Each row is a point. Each copy is the shape, with its points in the same order, turned, moved and blurred by noise. Some copies are also mirrored. Which?
In the rows, 128 means zero.

Shape (7 x 2):
[[ 85  97]
 [168 163]
 [ 95 116]
 [ 97 175]
 [141 174]
 [157  81]
 [125  93]]
Copy 1 (7 x 2):
[[ 78 116]
 [182 134]
 [ 92 126]
 [125 181]
 [164 155]
 [131  65]
 [107  94]]
Copy 1 is: only turned
Copy 2 (7 x 2):
[[150  83]
 [117 185]
 [151 106]
 [181 152]
 [147 179]
 [ 83 112]
 [114 105]]
Copy 2 is: mirrored

Shape (6 x 3):
[[190 124 122]
 [159 107 218]
 [106 133 109]
 [119  82 115]
 [ 94 141  91]
 [170 119 142]]
Copy 1 (6 x 3):
[[165 175 124]
 [154 147 220]
 [100 128 110]
 [142  96 126]
 [ 89 118  90]
 [157 158 148]]
Copy 1 is: only turned
Copy 2 (6 x 3):
[[109  71 124]
 [190  84 185]
 [109 157 128]
 [148 140  99]
 [ 94 174 122]
 [130  89 138]]
Copy 2 is: mirrored
Copy 3 (6 x 3):
[[168  81 102]
 [198  88 198]
 [116 137 126]
 [ 95  92 144]
 [ 95 150 111]
 [162  86 128]]
Copy 3 is: only turned

Shape (9 x 4):
[[ 55 134 111 132]
 [149 120  65 108]
 [171 166 160 128]
 [ 81 106 137 104]
 [164 209 144 127]
 [ 73 154 150 144]
 [137 126 162 180]
 [111 111 150 106]
 [150 142 158 153]]
Copy 1 (9 x 4):
[[ 59 100 130 115]
 [138 139  66 117]
 [189 130 163 112]
 [ 98  71 123 119]
 [180 159 174  76]
 [ 88 102 177 119]
 [144 123 168 165]
 [132  73 122 122]
 [160 123 162 144]]
Copy 1 is: only turned
Copy 2 (9 x 4):
[[125 201 186  96]
 [111 149  91  88]
 [108 112 140 179]
 [125 146 191  85]
 [ 74 140 131 198]
 [123 182 199 142]
 [171 139 159 167]
 [124 126 178 108]
 [141 125 155 166]]
Copy 2 is: mirrored

Shape (11 x 6):
[[125  69 141 151 101 130]
 [151 122 153  87 148  42]
 [ 93 149 164 141  99 126]
 [153 148 140 110 136 171]
 [ 48  82 100 141 101 102]
 [164 164 168 130 159 153]
 [125 134  62 100  86 165]
 [181 144 123 126 142 141]
 [122  98 193 115 177 157]
 [122 118 111 174 124  80]
 [ 77 156 138 167  86 103]]
Copy 1 (11 x 6):
[[133  98 138  90 175 119]
 [152 120 237 151 131 159]
 [ 97 176 159 100 157 118]
 [119 157 110 132 122 171]
 [ 68  89 177  62 133  87]
 [134 177 119 170 138 156]
 [108 125 116  61  81 170]
 [158 138 116 140 109 158]
 [ 92 129 137 179 188 154]
 [143 122 165 110 112  72]
 [ 99 170 172  73 135  84]]
Copy 1 is: mirrored
Copy 2 (11 x 6):
[[101  97 135 164 167 150]
 [191 104  85 171 131  74]
 [ 98 168 133 172 145 103]
 [124 140 161  99 114 111]
 [ 95 146  69 189 157 181]
 [150 149 174 107 139  88]
 [103 133 132 134  61 177]
 [165 123 171 120 113 120]
 [120 125 125  88 194  94]
 [160 141 133 199 154 157]
 [104 185 132 209 141 129]]
Copy 2 is: only turned
Copy 3 (11 x 6):
[[137  67 146 171 104 136]
 [184 137  72 134 109  86]
 [122 159 154 179 123 147]
 [133 128 146  98 140 170]
 [ 70 103 141 196  99  87]
 [166 140 148 103 169 167]
 [ 53 101 104 111 110 176]
 [149 115 106  99 155 164]
 [169 109 195 108 122 114]
 [128 104 103 182 163 112]
 [ 99 161 134 205 146 136]]
Copy 3 is: only turned
Copy 4 (11 x 6):
[[ 97 123 169 165 104 122]
 [159 111 114 150 152  26]
 [125 183 126 148 159 110]
 [186 135 159 117 137 138]
 [ 49 129 101 172 174 144]
 [213 151 154 132 136 107]
 [115 113 114  70 134 174]
 [196 118 141 120 114 121]
 [171 131 201 196 169 114]
 [122 127  94 186  97 103]
 [107 193  88 152 135 115]]
Copy 4 is: only turned

Shape (12 x 8):
[[164  70 168 181 168 112 141  81]
 [139 141 100  90 102 145 139 111]
 [186 166  87  95 117 150 117 138]
 [116  94 163 170 136 103 152 104]
 [107 146 120 151 139 130 163 122]
 [141 145 126 129 102 114 147 163]
 [123 121 105 140 103 123  84 144]
 [117  82 116 149 146 144 152 139]
 [127 105 177 155 168 122 110 117]
 [151 125 109  93 142 107 138 128]
 [163 145  73 115 134 123 130 119]
 [164 126 121 119 124 146 134 119]]
Copy 1 (12 x 8):
[[249 110 119  76 143 137 118 145]
 [105 161 123 115 111 130 136 153]
 [101 140 150 128  88 181 150 152]
 [206 128 111  98 150 108 119 102]
 [147 159 125 120 166 144 122  96]
 [124 116 119 138 117 137 150 102]
 [139 117 147 153 102 121  94 127]
 [157 102 114 109 174 133 102 136]
 [207 113 173  91 147 117 117 114]
 [144 140 136 127 136 132 161 162]
 [132 158 130 139 119 170 136 163]
 [138 130 132  99 115 154 134 144]]
Copy 1 is: only turned
Copy 2 (12 x 8):
[[165 184 138 118 176 161  85 116]
 [127  98 119 132  70 106 115 143]
 [101  74 148 106 102  75 106 161]
 [158 170 125 148 154 146 134 112]
 [137 141  91 145 125 101 145 137]
 [130 104 139 138 125  97 165 129]
 [ 90 114 137 164 124 100 114  90]
 [140 112  91 151 153 146 119 114]
 [109 171 131 149 163 154 112 138]
 [111 104 123  99 102 134 125 124]
 [110 102 118  95 107  85 105 125]
 [132 106 135 129 117 115 103 146]]
Copy 2 is: only turned
Copy 3 (12 x 8):
[[101  78 183 165  92 144  66  94]
 [126 143 134 122 163 137 145 157]
 [165 162 158 137 149 150 148 188]
 [ 95  94 133 154  94 127  99  86]
 [106 149 104 163 116 155 112 117]
 [139 133 124 162 120 128 161 127]
 [148 126 123  95  98 137 147 126]
 [128  88 105 143 116 172 103 122]
 [126 102 127 151  80 110  71 113]
 [158 134 132 138 155 133 109 130]
 [154 161 151 129 151 169 127 142]
 [129 122 153 136 131 149 120 156]]
Copy 3 is: only turned
